Each row is a point. The ring and each string are closed loops that go straight from each point to the next, and from the last back to the first. Before rounding, they use only three directions, however many columns there are. Count how often each string passes through the ring. Passing back the other way cancels.

Ring:
[[ 60 -14  21  20]
 [ 61  15  28  -2]
 [ 41  26  23 -19]
 [ 17  23   9 -27]
 [-16   3 -12 -26]
 [-33 -21 -19 -16]
 [-34 -43 -14  -2]
 [-16 -54  -4  13]
 [ 17 -49   6  26]
 [ 40 -36  12  28]]
String:
[[-56 -45   5 -19]
 [-19 -32  13  -9]
 [  7 -20   0   0]
 [-12 -41 -33  14]
 [-36 -61 -37  16]
 [-59 -67  -5  -2]
 [-42 -46   9 -11]
 [-37 -34  27 -22]
 [-62 -38  -1 -26]
 [-55 -30 -51 -13]
 [-26 -21 -43  -5]
 [ -7 -18 -26  -1]
 [-12 -19   4 -12]
 [-38 -29  18 -23]]
Times through: 0

Ring (9 x 8):
[[ 42 -30 -38   1  -7  -9  10   3]
 [ 32  10 -22   4 -10 -25  29  -6]
 [  7  36  -3   4  -9 -19  35 -14]
 [-25  38   9  -3  -2   7  24 -17]
 [-45  14   8 -10   6  38   4 -14]
 [-45 -36  -3 -13  11  69 -20  -3]
 [-20 -71 -17 -10   8  71 -27   7]
 [ 11 -78 -32  -5   2  48 -21  11]
 [ 31 -64 -40  -2  -2  22  -9  10]]
String, 19 rows:
[[-19 -11  10   2  -3  37  11  -5]
 [-23 -14 -22 -15  10  32 -11  -7]
 [-47 -16 -25 -26  20  52 -28 -10]
 [-78 -28 -14 -32  27  86 -44 -10]
 [-65 -36  28  -6   6  92 -13  -3]
 [-37 -31  38  10  -8  71  11   0]
 [-29 -26  23   5  -5  57   8  -1]
 [-23 -19 -18 -13   9  37 -11  -5]
 [-47 -11 -40 -33  26  45 -35 -12]
 [-68   5  -4 -24  19  59 -20 -15]
 [-71  23  29  -9   7  58   5 -17]
 [-42  16  45  10 -10  44  29 -11]
 [-19   0  19   6  -7  31  21  -6]
 [-21   2 -35 -21  14  17 -12 -12]
 [-36  27 -25 -23  16  14  -6 -18]
 [-54  52   5 -16  10  18  10 -24]
 [-50  41  42   4  -6  33  31 -18]
 [-24   3  37  13 -13  37  29  -6]
 [-18  -8   1  -2  -1  31   7  -6]]
Times through: 3
String, 11 rows:
[[-56  49 -16 -26  19  17  -4 -25]
 [-55  45  32  -3   0  31  24 -20]
 [-40  13  45  10 -10  45  28 -10]
 [-29  -9  16   1  -2  44  10  -6]
 [-52 -20  40   5  -3  75   7  -4]
 [-77 -38  -2 -24  22  95 -39  -6]
 [-51 -32 -37 -32  26  63 -43  -7]
 [-21 -21 -22 -14  10  36 -13  -5]
 [-27 -15  16   2  -3  46   9  -4]
 [-23  -7  -5  -7   3  32   2  -7]
 [-36  14 -36 -28  20  20 -17 -16]]
Times through: 0

Ring:
[[  5 -36  -7  -4  24 -13   7   5 -53 -33 -30   6]
 [  9 -39 -13   0 -15 -29  13  12 -27 -22  11  -7]
 [  7 -33  -9  13 -29 -28   6   7   7  -2  36 -17]
 [  3 -24  -3  23 -20 -16  -6  -1  26  12  37 -19]
 [  5  -3  -1  30  -8  -1 -15  -8  43  21  28 -18]
 [ 12  14  -7  26   3   9 -15  -7  38  16  10 -13]
 [ 11   5  -7  14  25  10  -9  -5   0  -4 -21  -1]
 [  6 -17  -5   3  39   3  -3  -2 -38 -24 -40   7]]
String, 32 rows:
[[  4   1   0  40 -24  -2 -20 -10  71  37  52 -27]
 [ 12   4  -9  27 -22  -6  -9  -2  47  20  36 -21]
 [ 10  -7  -8  19  -7  -6  -5  -1  20   6  16 -13]
 [  4  -7  -1  23   9   2 -13  -7  20   9   6 -10]
 [  3   0   2  27  18  11 -19 -12  27  14   1  -9]
 [ 15  32  -8  34  -1  17 -21 -11  64  29  17 -17]
 [ 21  35 -14  28  -9  12 -13  -5  58  23  18 -18]
 [ 16  13 -12  20  -2   4  -8  -2  28   8   7 -12]
 [  6 -11  -4  15  14  -1  -7  -3   0  -3  -6  -5]
 [  2 -15   1  14  33   6 -11  -7 -14  -8 -24   1]
 [  6  -1  -2  11  50  17 -13  -9 -21 -13 -46   7]
 [  3 -13   0   7  51  12 -10  -7 -34 -19 -48   9]
 [  2 -21  -1   9  30   1  -6  -4 -24 -14 -24   2]
 [ 10 -13  -9  10   3  -7  -1   2  -4  -8  -1  -6]
 [ 10 -18 -10   0  24  -4   3   3 -35 -25 -30   4]
 [  4 -36  -6 -11  51  -4   7   4 -80 -47 -63  17]
 [ -1 -51  -2 -14  58  -8   8   3 -95 -53 -68  20]
 [  1 -39  -3  -1  30 -10   3   2 -51 -30 -31   6]
 [  5 -25  -5   8  10 -10  -1   1 -17 -13  -6  -3]
 [ 12 -25 -14   2 -10 -20  10   9 -18 -18   5  -7]
 [ 14 -37 -19  -6 -22 -34  20  17 -32 -28  11  -7]
 [ 14 -42 -20  -6 -33 -40  23  20 -30 -28  22 -10]
 [ 15 -26 -18   4 -34 -31  15  14  -4 -12  30 -14]
 [  7 -22  -8  11  -4 -14   1   3  -4  -7   9  -9]
 [  1 -31  -2  11   7 -12  -2   0 -13  -9   1  -6]
 [  1 -45  -4  11 -19 -28   5   6  -7  -7  28 -13]
 [  7 -37 -10  16 -45 -35   7   9  18   4  55 -23]
 [ 10 -23 -12  19 -47 -29   4   8  33  10  57 -25]
 [ 10 -16 -10  19 -30 -20   0   4  27   8  40 -20]
 [  3 -23  -2  19  -4 -11  -6  -2  10   3  17 -12]
 [ -3 -27   4  23   6  -7 -12  -7  11   7  14 -11]
 [ -5 -19   7  35  -5  -4 -20 -12  42  25  35 -19]]
Times through: 2
